Every row gives one point. The last column is the point's height on a tilted bowl or saddle (a function of degree 2), plus a little noise. Count its main directions that bend up, bend down and stay straight.

Points:
+1.13  +0.33  +1.13
-0.03  -0.21  +0.01
-0.91  -0.39  +0.37
+0.27  +0.22  +0.31
+0.22  +0.19  +0.25
+0.15  -0.12  +0.06
+0.68  -0.37  +0.24
-0.46  -0.07  +0.16
+0.22  -0.34  +0.00
+0.02  -0.22  +0.00
+0.24  +0.51  +0.57
Directions: 2 up, 0 down, 0 straight

Points, 15 rows:
-0.30  -0.41  -0.20  -0.08
+0.18  -1.01  -0.12  -0.38
+0.44  -0.12  -1.02  -1.04
+0.48  -0.95  +0.34  -0.36
-0.10  +0.04  -0.18  +0.04
+0.54  -0.29  +0.23  +0.10
+0.21  -0.07  +1.05  -0.91
-0.70  +0.15  +0.41  -0.56
+0.19  -0.49  -0.05  +0.16
+0.43  +0.12  -0.19  -0.04
+0.18  -0.41  +0.61  -0.14
-0.22  +0.45  -0.01  -0.33
-0.24  +0.07  -0.20  -0.03
+0.30  -0.32  -0.45  -0.02
-0.10  +0.34  +0.14  -0.15
Directions: 0 up, 3 down, 0 straight

Points, 23 rows:
-0.82  -0.41  +0.06  -1.32  -0.07
-0.45  +0.19  -0.44  +0.04  -0.03
+0.02  -0.59  -0.49  -0.09  -0.49
+0.20  +0.22  -0.40  +0.01  -0.34
-0.29  -0.14  +0.52  +0.80  -0.58
-0.48  -0.93  -0.41  -0.45  -0.73
-0.84  +0.18  +0.03  +0.35  +0.20
+0.04  -0.38  -0.41  -0.36  -0.22
+0.07  -0.80  +0.25  +0.65  -1.01
+0.45  +0.38  -0.53  -0.35  -0.63
+0.12  +0.17  +0.31  +0.20  -0.14
-0.10  +0.51  -0.12  +0.61  -0.58
-0.72  +0.33  +0.34  -0.08  +0.32
+0.14  +0.44  -0.38  +0.29  -0.59
-0.54  -0.03  -0.32  -0.15  +0.18
-0.76  -0.22  -1.03  -0.41  -0.49
+0.05  +0.45  +0.11  +0.31  -0.31
+0.35  +0.00  +0.23  -0.03  -0.09
-0.48  -0.58  +0.42  -0.43  -0.14
-0.14  -0.35  -0.05  -0.71  +0.03
+0.09  -0.07  -0.46  +0.36  -0.48
+0.16  -0.18  +0.05  -0.21  +0.00
-0.09  -0.14  +0.46  -0.20  +0.02
Directions: 0 up, 3 down, 1 straight

Points, 42 rows:
-0.92  +0.03  +0.46  +0.27  -0.36  +0.42  +0.22
-0.06  -1.22  -0.03  -0.17  +0.06  +0.04  +0.64
-0.15  +0.42  +0.47  -0.05  -0.36  +0.58  +0.22
+0.09  -0.11  +0.00  +0.74  -0.24  +0.13  -0.01
-0.06  -0.65  +0.83  -0.32  -0.10  -0.36  -0.18
-0.23  -0.36  -0.27  +0.19  -1.12  +0.16  +0.29
-0.41  -0.07  -0.94  -0.03  +0.03  +0.22  +1.04
-0.05  -0.72  -0.49  +0.15  +0.00  +0.02  +0.53
-0.54  +0.75  +0.22  -0.51  -0.12  +0.15  +0.48
-0.13  +0.15  +0.46  -0.24  +0.33  -0.02  +0.12
+0.03  +0.65  -0.01  +0.04  -0.35  +0.21  +0.06
-0.36  -0.01  -0.02  +0.96  +0.43  -0.26  +0.53
-0.05  +0.50  +0.44  -0.33  +0.14  -0.62  -0.26
+0.50  +0.31  +0.47  -0.15  +0.63  +0.21  +0.43
-0.34  -0.10  +0.00  -0.02  -0.52  +0.38  +0.12
+0.14  -0.04  -0.23  +0.66  -0.33  +0.22  +0.06
-0.24  -0.17  +0.47  -0.71  +0.30  -0.52  -0.14
-0.08  -0.71  +0.18  +0.70  -0.07  -0.51  +0.18
+0.50  +0.75  -0.13  +0.03  -0.32  -0.48  -0.33
+0.32  +0.57  -0.04  -0.26  +0.84  -0.49  +0.53
-0.74  -0.25  +0.18  +0.12  +0.13  +0.42  +0.30
+0.69  -0.07  +0.30  +0.10  +0.20  -0.19  -0.14
+0.66  -0.28  +0.95  +0.00  -0.01  +0.05  +0.03
+0.02  -0.63  -0.82  -0.31  -0.74  +0.46  +1.01
-0.38  +0.19  +0.96  -0.84  +0.10  +0.50  +0.65
+0.03  -0.03  -0.18  -0.38  +0.36  +0.16  +0.48
+0.21  -0.38  -0.75  +0.68  +0.54  +0.74  +1.08
+0.37  -0.15  -0.10  -0.35  -0.37  -0.05  -0.07
-0.17  +0.59  -0.37  +0.58  +0.10  -0.28  +0.44
+0.06  -0.18  +0.19  +0.66  +0.04  +0.51  +0.15
+0.43  +0.21  -0.19  -0.18  +0.32  +0.10  +0.27
+0.83  +0.88  +0.35  -0.15  +0.21  +0.44  +0.33
-0.55  -0.55  +0.54  +0.20  -0.01  +0.31  +0.07
+0.21  -0.54  -0.24  +0.62  -0.10  +0.00  +0.24
+0.14  -0.62  +0.71  +0.09  +0.68  -0.34  +0.35
+0.19  +0.11  +0.18  +0.03  +0.31  -0.18  -0.02
+0.25  -0.46  +0.60  -0.42  +0.14  +0.37  +0.33
-0.55  -0.11  +0.11  +0.34  +0.33  -0.29  +0.22
-0.75  -1.05  -0.11  +0.06  +0.49  +0.00  +0.68
+0.87  -0.55  +0.59  -0.03  -0.25  -0.88  -0.18
+0.08  -0.25  -0.28  +0.05  -0.17  -0.32  -0.01
+0.29  -0.09  +0.71  -0.39  +0.11  -0.75  -0.43
Directions: 4 up, 0 down, 2 straight

Points:
-0.48  +0.30  -0.45  -0.26  -0.90  -0.80  -0.71
-0.50  -0.64  +0.24  +0.25  +0.26  -0.35  +0.07
+0.34  +0.57  +0.87  -0.18  +0.13  -0.36  -0.79
-0.44  +1.25  -0.14  +0.61  -0.39  +0.42  -0.93
+0.28  +0.40  +0.13  -0.98  +0.22  +0.57  -0.71
-0.31  -0.03  -0.77  +0.74  +0.06  -0.13  -0.22
+0.47  -0.61  -0.64  +0.60  +0.47  +0.01  +0.25
-0.08  -0.12  -0.06  -0.24  -0.55  +0.86  +0.21
+0.01  +0.40  +0.07  -0.60  -0.08  +0.04  -0.51
-0.96  -0.47  +0.23  +0.12  +0.03  -0.05  +0.12
-0.39  -0.21  -0.33  -0.06  -0.42  +0.10  +0.00
+0.50  +1.12  -0.31  -0.69  +0.88  +0.06  -0.93
-0.23  -0.32  +0.64  +0.00  -0.34  +0.08  +0.06
+0.08  +0.05  -0.47  +0.45  +0.11  +0.26  -0.06
+0.03  -0.18  +0.50  +0.41  -0.43  +0.84  +0.03
+0.24  -0.90  +0.55  +0.12  +0.11  -0.69  -0.19
+0.38  -0.04  -0.16  -0.20  +0.10  -0.21  -0.07
+0.31  +0.28  +0.64  -0.03  +0.12  -0.56  -0.46
-0.24  +0.64  -0.31  -0.58  -0.43  +0.15  -0.68
+0.05  +0.37  -0.30  -0.92  -0.36  +0.27  -0.55
+0.00  -1.31  -0.35  +0.00  -0.31  -0.04  +0.28
+0.13  +0.34  +0.35  -0.50  -0.23  +0.26  -0.43
+0.25  +0.13  +0.23  -0.05  +0.15  -0.42  -0.24
+0.11  +0.05  -0.57  +0.07  -0.65  -0.22  +0.04
-0.13  -0.01  +0.98  -0.24  -0.86  -0.27  -0.08
+0.32  -0.58  +0.20  -0.52  -0.12  -0.10  -0.15
-0.18  +0.04  +0.16  -0.19  -0.01  +0.14  -0.12
+0.33  -0.34  +0.04  +0.22  -0.05  -0.35  +0.06
+0.14  -0.04  -0.25  -0.14  +0.32  -0.37  -0.02
-0.32  -0.05  +0.21  +0.43  +0.75  -0.28  +0.08
+0.21  -0.05  +0.95  -0.21  +0.74  +0.05  -0.64
+0.00  -0.37  -0.14  +0.06  -0.05  +0.18  +0.07
-0.16  +0.66  -0.08  -0.34  -0.26  +0.40  -0.48
+0.22  -0.32  +0.22  +0.08  +0.06  +0.18  -0.07
+0.77  +0.28  +0.61  -0.07  +0.44  +0.16  -0.77
-0.48  -0.21  -0.76  +0.44  -0.59  -0.16  -0.17
+0.07  -0.03  +0.10  -0.05  -0.16  -0.33  -0.10
+0.36  -0.05  +1.23  -0.76  -0.29  +0.28  -0.85
-0.70  -0.50  -0.09  -0.22  -0.26  -0.04  +0.00
-0.30  -0.05  -0.66  -0.22  +0.20  -0.17  -0.11
+0.49  +0.05  -0.04  +0.30  -0.16  +0.56  -0.04
-0.01  -0.66  +0.04  -0.63  -0.13  +0.11  -0.07
+0.34  +0.99  +0.44  +0.07  -0.53  -0.57  -0.91
-0.30  -0.76  +0.09  -0.45  +0.00  -0.25  -0.09
-0.13  +0.72  -0.15  +0.73  +0.24  -0.62  -0.30
Directions: 2 up, 3 down, 1 straight

Points (76 x 9):
-0.11  +0.13  +0.17  -0.18  +0.24  -0.51  -0.79  +0.49  +0.19
+0.05  -0.10  +0.40  +0.29  -0.19  +0.04  +0.14  +0.37  -0.05
+0.40  -0.03  -0.16  -0.18  -0.01  -0.26  +0.59  -0.56  +0.29
+0.15  -0.63  -0.15  +0.62  +0.12  +0.67  -0.41  +0.09  +0.38
-0.12  +1.00  +0.41  -0.03  +0.17  -0.08  +0.14  -0.40  +0.38
-0.27  +0.11  -0.04  -0.12  +0.54  +0.60  +0.38  -0.45  +0.47
-0.06  -0.15  -0.69  -0.13  -0.39  +0.22  +0.21  +0.21  -0.29
+1.13  -0.11  -0.62  +0.18  +0.14  -0.52  +0.42  +0.06  +0.16
-0.14  +0.07  +0.08  +0.83  +0.16  -0.04  +0.18  +0.11  +0.10
-0.54  -0.31  +0.29  -0.05  -0.76  -0.39  -0.89  -0.51  +0.75
-0.04  +0.11  +0.53  +0.25  -0.53  -0.40  -0.61  +0.42  +0.06
-0.62  -0.26  +0.39  +0.36  +0.51  +0.08  +0.37  +0.71  -0.22
+0.33  +0.22  +0.15  -0.54  -0.25  +0.29  +0.13  +0.33  -0.05
-0.07  +0.33  -0.84  -0.23  -0.42  +0.11  +0.95  +0.00  -0.22
+0.15  +0.19  -0.44  -0.21  -0.57  +0.09  +0.10  -0.63  -0.18
-0.06  -0.32  +0.49  +0.56  -0.48  +0.04  +0.12  +0.19  +0.23
+0.13  +0.70  +0.85  +0.37  -0.88  +0.51  +0.83  +0.63  +0.30
-0.37  +0.48  +0.42  +0.30  -0.70  +0.08  -0.51  -0.17  +0.06
-0.08  -0.52  -0.31  -0.36  +0.82  +0.41  -0.56  -0.24  +0.93
-0.05  -0.16  +0.24  +0.40  -0.49  -0.40  +0.27  +0.59  -0.04
-0.35  -0.22  -0.24  -0.66  +0.49  -0.16  -0.37  +0.21  +0.58
-0.55  +0.52  -0.37  +0.22  +0.20  -0.15  -0.07  +0.58  -0.51
+0.36  +0.31  -0.57  +0.14  +0.12  -0.09  +0.50  +0.35  -0.05
+0.72  +0.46  -0.11  +0.22  +0.16  -0.28  -0.03  -0.55  +0.58
+0.45  -0.25  -0.11  +0.85  +0.06  +0.26  -0.28  -0.41  +0.45
+0.21  -0.15  +0.57  +0.04  +0.31  +0.30  +0.41  +0.37  +0.00
-0.03  +0.61  -0.50  -0.07  +0.10  +0.17  +0.16  -0.17  +0.16
+0.24  -0.10  +0.63  +0.32  +0.15  +0.33  -0.26  -0.49  +0.24
+0.26  +0.26  +0.07  -0.04  -0.37  +0.16  +0.00  +0.05  -0.13
+0.42  -0.03  +0.45  +0.47  -0.56  +0.66  +0.40  -0.26  -0.15
-0.27  -0.16  -0.17  +0.19  +1.28  -0.41  +0.18  -0.67  +0.58
-0.30  -0.15  -1.00  +0.55  +0.61  -0.45  -0.26  +0.50  -0.29
-1.02  -0.44  +0.23  +0.20  -0.46  +0.20  +0.48  -0.42  +0.59
-0.06  +0.42  +0.24  -0.65  -0.06  +1.07  +0.23  +0.67  +0.52
+0.27  -0.53  -0.07  -0.57  -0.51  -0.18  +0.41  +0.08  -0.12
+0.47  -0.48  -0.03  +1.03  -0.14  -0.05  -0.82  +0.55  +0.86
+0.10  -0.63  -0.14  +0.09  -0.09  -0.22  -0.47  -0.62  +0.70
-0.02  -0.06  -0.73  +0.25  -0.20  -0.12  -0.07  +0.52  -0.26
+0.46  -0.49  +0.47  +0.71  -0.55  -0.51  +1.39  -0.40  +1.04
+0.40  -0.33  +0.02  -0.80  +0.42  -0.06  +0.14  +0.05  +0.65
-0.10  -0.98  -0.62  -0.12  +0.16  +0.12  +0.44  +0.21  +0.04
+0.13  -0.54  +0.00  -0.49  -0.18  -0.67  +0.78  +0.03  +0.41
-0.55  -0.12  -0.28  +0.07  +0.38  -0.37  -0.08  -0.04  -0.05
+0.53  +0.05  +0.18  -0.51  +0.80  +0.00  +0.23  -0.58  +0.98
-0.10  +0.60  -0.24  -0.05  -0.04  +0.12  -0.63  +0.30  +0.13
-0.53  -0.07  +0.09  +0.52  +0.53  +0.48  -0.87  -0.51  +0.44
-0.39  +0.07  -0.33  +0.01  -0.33  +0.29  -0.30  +0.17  -0.04
+0.57  +0.10  -0.49  -0.14  -0.24  +0.40  +0.29  +0.66  -0.37
-0.42  -0.43  -0.61  +0.68  -0.02  +0.61  -0.58  -0.03  +0.43
-0.15  +0.12  -0.29  +0.41  +0.50  -0.38  -0.21  +0.75  -0.32
-0.25  +0.27  +0.24  -0.42  +0.09  +0.46  +0.41  +0.36  +0.30
+0.05  -0.16  +0.83  +0.34  +0.05  -0.62  +0.11  -0.43  +0.70
+0.30  -0.23  -0.70  -0.44  +0.22  +0.67  +0.08  +0.28  +0.22
-0.75  -0.25  +0.10  +0.47  +0.60  -0.58  -0.35  +0.40  -0.47
+0.29  +0.41  -0.60  -0.76  +0.05  +0.26  +0.98  +0.36  +0.51
+0.18  +0.52  +0.17  +0.16  -0.54  -0.43  -0.46  -0.22  +0.22
+0.05  -0.46  +0.46  +0.03  -0.18  -0.08  +0.39  +0.62  -0.01
-0.26  +0.11  +0.66  -0.26  -0.07  +0.11  -0.31  +0.53  -0.09
+0.79  +0.13  -0.39  -0.14  +0.33  +0.39  -0.60  -1.29  +0.98
+0.07  -0.37  -0.30  +0.21  -0.14  +1.22  +0.36  -0.15  +0.07
-0.55  -1.20  +0.16  -0.22  +0.19  -0.02  -0.08  +0.31  +0.65
+0.48  -0.49  -0.36  -0.03  -0.15  -0.67  -0.05  +0.40  +0.12
-0.14  -0.37  -0.07  +0.45  +0.11  -0.10  -0.32  -0.41  +0.41
-0.26  -0.45  -0.63  +0.35  -0.05  +0.52  -0.11  -0.47  +0.13
+0.30  -0.20  +0.73  -0.67  +0.12  -1.08  -0.06  +0.12  +0.92
+0.25  -0.50  -0.11  +0.60  +0.31  -0.05  -0.48  +0.34  +0.37
+0.63  -0.29  +0.15  -0.27  +0.41  +0.06  +0.44  -0.01  +0.19
-0.27  +0.33  +0.63  -0.44  +0.65  -0.43  +0.52  +0.58  +0.20
-0.40  +0.82  +0.18  +0.41  +0.29  -0.45  -0.06  +0.02  -0.19
-0.15  +0.49  +0.03  +0.75  -0.68  -0.67  -0.68  +0.17  +0.32
-0.04  -0.34  +0.13  +0.21  -0.18  +0.53  +0.17  -0.55  +0.16
-0.36  +0.14  -0.51  -0.12  -0.01  -0.48  -0.73  +0.18  +0.20
-0.04  -0.06  +0.48  -0.43  -0.11  +0.12  -0.24  +0.06  +0.20
-0.42  -0.54  +0.21  +0.81  +0.00  -0.09  -0.18  -0.25  +0.53
+0.43  +0.07  +0.09  +0.16  +0.59  +0.58  -0.69  +0.30  +0.31
-0.36  -0.47  -0.29  +0.50  -1.12  -0.32  -0.03  -0.18  +0.09
Directions: 4 up, 2 down, 2 straight
